Each wall is flat, endless, passes through zero and stands at right angles to its row. A trip goes straight from one point to another. List the walls that it crosses, first one first.
In the rows, zero is written as 128.

Walls:
(1): [165 151 106]
(2): [142 140 157]
(3): [110 141 146]
(4): [125 134 143]
(5): [160 152 119]
Trips:
[110  87  94] to [100 161 158] -> 3, 4, 2
[100 147 118] to [134 101 107] -> 4, 3, 1
[131 161 146] to [ 90 105 113] -> 1, 5, 2, 4
[164 128  92] to [ 80 107  86] -> 5, 1

Walls:
(1): [167 119  92 169  96 137  82 111 115 125 151]
(2): [152 141 141 104 132 149 105  93 154 150 110]
(3): [113  92 130 170 126 123 148 131  56 143 116]
(4): [103 115 170 139 160 113 173 122 161 143 192]
(5): [106 145 144  98 142 173 112 147 146 117 104]
Trips:
[101 111 113 145 120 139  80 102 147 138 153] to [167 163 100 135 101  96 118 129 120  77 143] -> 4, 2
[133 115 132  99  69 123 153 128 128 123 120] to [115 144 141  90 115  94 130 116 119 130 130] -> 2, 4
[116  61  82 163 111 106 127 145 139 152 151] to [121 145 157 189 137 124 120 103 148 129 107] -> 2
[ 96 142 116 118 130 153 138 144 122 131 179] to [ 75  81 129  80  90 142 143 155 115 108 151] -> 3

Walls:
(1): [121 113 105 144 107 144 142 103 105 140 169 147 109 127 115 123 118 181
 145 157]
(2): [112 114 143 169 105 134  93 100 158 140 135 164 170 132 177 153 125 157
  78  86]
(3): [ 99 117 109 159 174 140 118  87 122 149 120 152 158  86 137 137  95 113
 160 100]
(4): [129 112 125 171 136 147  94 116 105 166 152 145 124 119 155  76 119 105
 125 136]
(5): [130 152 161  97 130 132 121 120 166 118 100 105 114 114  62 167 140 157
 154 118]
(6): [117  96 125 124 114 158 109 119 166 129 133 135 148 126 138 112 169 155
 128  78]
Trips:
[125 153 155 148 141 101 110 150 141 135 152 157  51 127 134 142 144  92
 113 184] to [132 107 143 116 187 139 126 108 120 142  98 122 166 103 130 160 122 129
 106 138] -> 5, 3, 2, 4
[ 97 128 139 153 108  78 119 118 125 136 107 102 134 201  72  96 153 148
 162  81] to [147 139 132 158 112 157 117 128 181 123 100 164 167 123 141 160 170 148
 150 118] -> 2, 3
[138 184  98 121 162 131 156 107 124 136 203 132 153  92 126 158 126 113
 108 130] to [141 144 103 105 150 133 148 188 162 150 155 143  82 116 168 142 118 179
 171 168] -> 3, 5
[123 141 126 113 119 125 147 101  96 121 118 114  84  92 114 123 195 138
 131 127] to [107 166 130  96 114 131 142  87  90 140 139  74 125 128 143 126 157 140
 183 156] -> 6
[131 147 156 131  81  99 138 168 130 148 134 121 107 135 105 139 122 117
 114 170] to [139 156 143 106 183  61 214 152 145 122 150  98 173 145 142 107  94 102
  72 175] -> 1, 5
[135 166 146 108 167 138  77 112 142 122 114 109  92 114 119  93  80 131
 115 121] to [112 127 130 168 152 136  79 104 123 130 160 102 113  96 116  92 119  73
 132 117] -> 5
[102 131 145 138 129 130 167  96 110 130 125 133 119  91 102 183 130 155
 124 159] to [157 130 138 150 113 163 114 105  95 160 110 154 117 182 116 159 106 119
 152 161] -> 4, 5

Walls:
(1): [ 96 140 144 132 123 134  86 162 144 141 139 173 115 132 175  82 171 132
 135 167 117  69  92 172 119 108  84 122 154 109 142 122 136 105 180 122
 129 109 134 103  80  89 139 120 198 150 132 136]
(2): [101 172 133 110 114 122 103  97 184 146 118 168  95 136 115 127 117 132
 146 158 151 143 122 148 141 127 143 131  98  71 113 164 137 119 184 123
 140 122 111  98 139 124 103 105 109 136 104 135]
(3): [168 127 109 189 136 175 120 150 121  96 141 152 161 111 130  71 131 121
  99 103 135  82 158 150  73 126  93 104 132 124 141 115  67  84 121 152
  98 121  94 110 151  91 132 119 152  95 123 134]
(4): [114 123 173 118 130 118 121 108 126 167 110  92 112 100 148 124  98 142
 119 142  92 125  66  91 103 128 151 147 154 139 110 130 123 154  72 100
 128 134 131 129 105 141  86 105 115 149 156 123]
(5): [105  65  95 133  95 112 140  97 110 113 109  95 146 108 140 113 144 162
 134 127 140 133 136 131  90 192 114 104 179  90 152 145 132 142 140 164
 116 101 137 126 141 115 113 116 188  69 149 157]
(6): [107 129 130 116 161 109  96 126 140 135 115  92 121 166 128 109 120 103
 134  94 122  90 102 135  76 119 125 149 166 178 158 116 141  65 138 178
 114  98  61 162 104 115 135 102 130  99 112  92]
(7): [ 97 111 100 108 110 147 146 178 130  93 170 167 136 159  95 157 124 108
 172 114 125 111 134 100 106 116 122 125 153 144 127 134 141  75 120 148
 144  88 126 155 133 187 150 126  96 134  54 106]
(8): [129 140 126 115  94 130 112 103 128 108 128 101 132  95 149 143 162 108
 184 116 133 120 120  66 125 183 131 143 147 121 144 132 155 132 169 143
 150 155 168 115 116 138 125 150 150 132 113  89]
(9): [ 78 133 124 177 129 100 158 120 200 124 162 171 160 117 113 161 130 149
 165 110 144 127 125 151 133 128 139 121 116 121 117 136 101 122  50 138
 139 151 135 172 135  83 178  98  74 132 133 124]
(10): [124 101 103 177 132 153 128 114 130 176 102 109 129 102 137  91 118 151
 137 104 115  84 111 153 117 127 135 119 152 119 102 131 134 179  86 171
 131 113 126  84 125 113 109 131 145 113 155 107]
Trips:
[154 182 152 150 141 111 116 113 112  77  95 137 143 108 128  97 137 121
 145 106 133 132 118 150 153 138 111 106 143 137 100 107 101 105 136 195
 119 150  82 103 123 196 135  99 125 117 135 119] to [130 145 169 155 110 170 118 114 133 157 158 132 106 116  96 142 103  99
 115 134 120  92 146 105 121  60  88 118  97 128  68 159 138 160 194 153
  92 128 155 148 103  93 125 138 130 148 134 105] -> 1, 6, 8
[121 113 139 120 151  57 119 144 124 124 161 112 130 107 136 192 106 108
 193  81 103 140 154 121 154 126 126 167 103 114 149  87 148  85 115 139
 147 154 134 139 165 112 148 130 158 121 126  66] to [168 122 119 119 156 138  95 155 121 143  73 134 160 137 135 128 127 109
 160 125 139 150 137 160 174  94 112  84 167 106 123  96 178 154 105 188
 174 135 167 118 112 110 144 137 137 143  99 112] -> 10, 1, 6, 9
[116 113 152 145 136 168  92 175  95 152 178 152  68 100 156 129 179 131
  86 118 148  87 127 106  89 176 116 103 156 145 144 146 121 120 152 110
 179 124  86 114  95 100 128 149 151 136 150 116] to [155 126 162 126 162 140  59 141 194 109 116 124 172 158 136 173  83  58
 131 137 104 114 169 131 107 134 154 113 134 132 116 134 116 124 123 103
 140 170 121 166  82 106 120  99 109 126 116 111] -> 5, 10, 7, 9, 2, 1, 8

Walls:
(1): [102 162 148 134 207 195 133  82  86 100 151 180 136 136 133 112 158  86
 103 165  82 123  73 147 179 102 178  73 201 120 169 135  51 165 148 134
 126 152 117 109 133 158 116  85 146  86 105  95]
(2): [139 130 106 129  85  98 173 129 135 181 136 140 138  96  93 102 139  90
 164 145 115  92 127 137 133  96 105  88 171 110 150 132 133 162 144 103
 156  92 131 154 160 125 133 106  98 105 150 168]
(3): [ 94  85 111 133 102 126 128 103  97 122 118 109 120 168 173  97 114 137
 122  97 165 151  83 104  90 134 103 150  68  92 138 110 109  90 132 139
 150 112 144 101 127  97 100 123 109 162 133 153]
(4): [110 122 121 126 137 139 166  98 107  81 117 116  91 141  96 113 137 151
 133 150 130 128  83  86  88 118 114 165 149 161 127 162 130 145 118  83
 104 118  83 132  85 131 168 144 153  92 124 154]
(5): [165 143 142 127  73 117 117 102 102 131  95 120 136 111 174 147 110 180
 154 157  77 123 133 119 121 109 103 105 153  91 109 131 112  98 139  98
 117 134 194 124 160 151 105 151 164 104 119 111]
(6): [126  70 123 154 173 114 123 123 138 126 130  91 188 142 161 114 141 110
  98 132 128 104 158 111 125 136 134 129 111 115  92 162 125  87 145 131
 144 108 150 116 101 122 183 175 125 121 141  84]
(7): [124 148 136  86 131  95 108 100  76 168 123 119  88  98 126 162 157 126
 164 134 149 147 135 180 130 114 159 142 113  82 127 170  67 122 115 137
  99 131 160 152 130 107 150 106 129 129  82  96]
Trips:
[191 121 111 135 142  89 137 167 112 103 153 143 105 142  82 159 115 122
  74 188 157 105 173 141 186  90 119 144 132 121  99  97 131 135 172 138
 135 115  72 121 165 126  89 153 133 146 175 120] to [103 114  97 119 145 115  72 131 124 155 138 160 125 147 169 123 121 111
 143 128 145 124 166 129 147 165 166 120 110 152 137 164 105 113 141 141
  95 139 122 129  91  92 135 100 132 142 157 116] -> 6, 2, 7, 1, 3
[123 124 139 149 151 117  91 139  80 114 179 152 138  96  67 161 112  97
 151 149 106  86  84 138  97 148 150 174 130 119 129 112 113 119 152 127
 150 140 145 130 115 151 109 134 125 111 165 136] to [153  95 146 123 152  75 102  85 141 160  93 100 161 129 121 151 133 138
 135 113  78 148 118 174 101 122  96  95  70 147 154 150 108 149  89 107
 162 136 159 134 127 133 120  72 164  84 143  85] -> 5, 4, 6
[116  85 124 141  97 116 155 107 109 121 116 146 135 123 112  98 180 140
  74 114 134 135 145  93 106 171 110 171 146  93 145 142 122 100 146 122
  68 153 160 160 134 102 112  80 171 197 183 128] to [ 90 132  92 169 114 105 109 122 178 140 118 105  67 149 121 130  91 136
 137 136 120 151 157 140  76 123 173  70 125 168 108  67 132 132 135 145
 134 138 150 129  94 120 115  79 121  96 158 125] -> 7, 6, 5, 4, 2
[134 135 116 121 138 124 137 169 118 144 175 149 146 111  89 153 117 135
  98 117 131  66 135 158 170 121  53 118 171 158 172 122 105 135  95 117
 119 144 180 142 166 127  88 140 162 142 116 186] to [177 162 130 164 115 141  89 130 152 120 165  82  85  98 116 105 156 161
 129 109 199 144  99 144 141 189 149 108 113  91  97 145 168 155  87  88
 149 148 168 125 124 107 139 124 139 118 125 130] -> 1, 7, 2, 5
[121 171 164 126 141  80 176 144 124 160 136  86 153 145 104 135 119 154
 102 125 177 139 168 108 168 140 131 129  90 152 158 163 130 155 110 137
 150 144 159  94 144 159 180 146 111 160 132 137] to [131 109 128 120 111 121 171 132 155 119 157 145 182 136 146 115 133 126
 144 150  95 155 119  50 139 109 149 165 146 115 127 110 131 116  94 103
 132 109 134  97 101  95 117 135  44 153 125 133] -> 7, 2, 3, 4

Walls:
(1): [124 127 127 163 133  93 144 141  84 142 146 120  89 155 181 185 137  36
 105 117  73 135 129 128 101  88 129 174 191  83 128 160 164 116 124  79
 132 162 120 120 149 132  88 198 153 115 166 128]
(2): [153 114 178 108 126 140 125 112  81 115 132 142  90 139 128 125 101 148
 159 106  86 116 188 120 149 104 124 159  60  76 147 108 157 147 112 128
 134 106 121  79  85 110 153  51 116 181 135 132]
(3): [125  69 163 121 146 116 163  51 132 161 120 143 139 113  84  73 166 105
 140  98 159 124 120 116 118 130 131  95 127 100 104 147 158  55 118 124
 117 173 172 131 101 107 144 165 113 103 158 101]
(4): [101 121 133 114 142 143 152 145 125 125 158  86 137 110 152 134 105 117
 116 130 110 153 131 108 130 153 134 164 100 140 163 156 154 152 152 111
 168 130 122 169 169 163 115 192 128 120 106 155]
(5): [153 116 148 112  90 149  98 134  72 125 126  99 162 108 104 117 107 112
 109 130 157 136 112  99  97  99 141 134 151 181 163 182 113 124 141 106
 125 142 125 180 118 109 102 150  69 107 121 141]
(6): [ 97 112 153 121 157 154 170 115 129  88 123 119 168 111 106 174 136 105
 115 126 132 146  74 157 155 140 158 114 147 159 146 125  98 128 171 118
 134 123 135 150 159 180 118 115 173 145 155 126]
(7): [153  96 103 115 110  95 131 167 108 134 120 156 103 167 140 130 120  98
 145 111 147 121 137 143 158 136 102 116 111  87 133 111 129 120 154  68
 112 172 139  99  94 133 138 129 115 137 132 167]
(8): [156 141 106 139 137  92 105 110 122 165 119 153 124 105 143 122 157 139
 164  77 116 141 112 115  91 122 143 117 135 133 123 102 103 140 166 110
 123 160 107  82 139  77 135 128 109 163  98 136]
(9): [121 138 119 106 129 187 152 138 149  94 150 101 114 135 105 183  87 156
 113  90 145 131 123  90 147 130 113 149 107 139 141 112 156 123 165 136
  93 149 167 102 112 118 146 109 159 106 111 123]
Trips:
[ 95  96 123 170 146  94 162  56 118 143 165 120  82 121 120 105 108 128
 104 113 167 125 130 147  87 139 106 150 115 135 161 146  99 138 143 183
 124 121 120 167 117 153 187 105 127 127  98  64] to [ 97 132 134 148 123 126 133 102 143  83 118 136 131 140 135 130 142 147
 146  90  67 145 111  90 132 151  97 137 151 152 114 110 116 108 135 164
 132 122 158 102 114 182 170 144 146  98 146 149] -> 2
[126 111 112 130 126 127 102 144 139 128 149 106 125 139 165  92 161 157
  92 115 166 133 142 157 111 143 128 113  93 132 144 125 141 121 103 133
 142 137 131 100 108 176 160 142 123 167 157 150] to [136 146 168  89 110 145  83 123 122 141 144 137 170 152  95  94 133 126
 167  73 100 138 124 136  66 137 118 151 113 173 187 126 160 151 113 113
  86 151 167 126 150 154  91 166  91 127 170 156] -> 5, 8, 1, 7
[ 76 155 172 146 132 139 129 112 149 149 107  86 163  88 143 130 157 165
 135 108 119 185 159 142 143 142 116  52 108 143 141 102 124 144 164 140
  73 155 121 112 152  62 144 123 108 118 118 131] to [ 98 166 108 132 140 155 140 135 128 129 135 126 114  70  91  98 165  95
 159 126 161 147  69 166 114  94  61 144 130 138 105 114 108 150 150 151
 191 152 120 134  89 103 133 147 184 131  92 156] -> 4
[ 86 125 115  92 131 133 125 154 169  81 114 131 121  92 154 100 135 127
 192 106 166 147 157 159 121 162 125 144 152 118 112 109 112 134 109 120
 109 128 188  98 103 105 133 126 116 103 127 111] to [118 143 168 119 110 133 101 145  73 139 169 115 151  80 132  58 106 138
 142 108 137 131 109 144 125 118  93 127 167  96 114 135 108 160 133 118
 124  99 127 158 154 102 151 115 143 135 153 166] -> 2, 9, 5, 7, 3, 4
